Every row gives one point. Each copy is the shape, with its points in the same order, turned, moved and blurred by noise. Is it also mirrored, or only turned?

Shape:
[[ 30 -14  16]
 [  2 -47 -27]
 [  7  33  -9]
 [-39  45   3]
 [-19  25 -14]
 [ 29 -40  11]]
Copy 1 (6 x 3):
[[ -7 -34 -14]
 [ 46 -17  11]
 [-16  16 -35]
 [-32  45  -2]
 [ -5  28  -9]
 [  8 -46   6]]
Copy 1 is: mirrored
Copy 2:
[[  3 -18 -32]
 [ 42 -30  16]
 [ 12  32 -27]
 [-12  58   9]
 [ 15  42   2]
 [ 12 -46 -20]]
Copy 2 is: mirrored
Copy 3 (6 x 3):
[[ 30 -13  15]
 [ -3 -48 -21]
 [ 17  30 -23]
 [-26  54 -18]
 [-10  25 -28]
 [ 23 -38  16]]
Copy 3 is: only turned
Copy 4, 6 rows:
[[ -1 -44  -4]
 [ 52 -13   9]
 [-13   9 -28]
 [-33  47  -3]
 [ -6  26 -14]
 [ 20 -48  11]]
Copy 4 is: mirrored

Shape (10 x 6):
[[ 20 -49  19  31 -33 -26]
 [ -8  36   0 -27   0  36]
 [-26 -22  40 -45  -6 -27]
 [  5  31 -21  22  21 -33]
 [-20 -49  18  -1 -20  47]
 [ 29  18   9  -5 -14  42]
 [ 35 -40  44  28   2  41]
 [-34 -13 -26 -10  30  23]
 [-32  17 -12  12 -10  -2]
 [ -4 -40   6 -27   8 -25]]
Copy 1, 10 rows:
[[ 35 -40 -14  13 -26  -6]
 [-23  57   7 -21  -1  23]
 [-15  -6  15 -51 -56 -23]
 [  5  35 -16   4  26 -49]
 [-20 -27  14  -9 -16  52]
 [ 21  43   7 -14  -1  41]
 [ 44 -23  32 -16  10  48]
 [-52   7  -6 -21  24  11]
 [-24  28  -2  14  -5 -12]
 [-11 -20 -13 -49 -14 -17]]
Copy 1 is: only turned
Copy 2:
[[ 27 -35  10  21 -39 -15]
 [ -1  51   1 -42  11  23]
 [ -6 -18  39 -62 -22 -18]
 [-17  25 -13   9  25 -43]
 [ 14 -26   9 -23 -19  59]
 [ 36  45   5 -12   0  26]
 [ 51 -14  38  20   3  37]
 [-20 -10 -23 -35  35  23]
 [-33  18 -12 -11  -7   2]
 [ 11 -34   6 -43  -1 -21]]
Copy 2 is: only turned
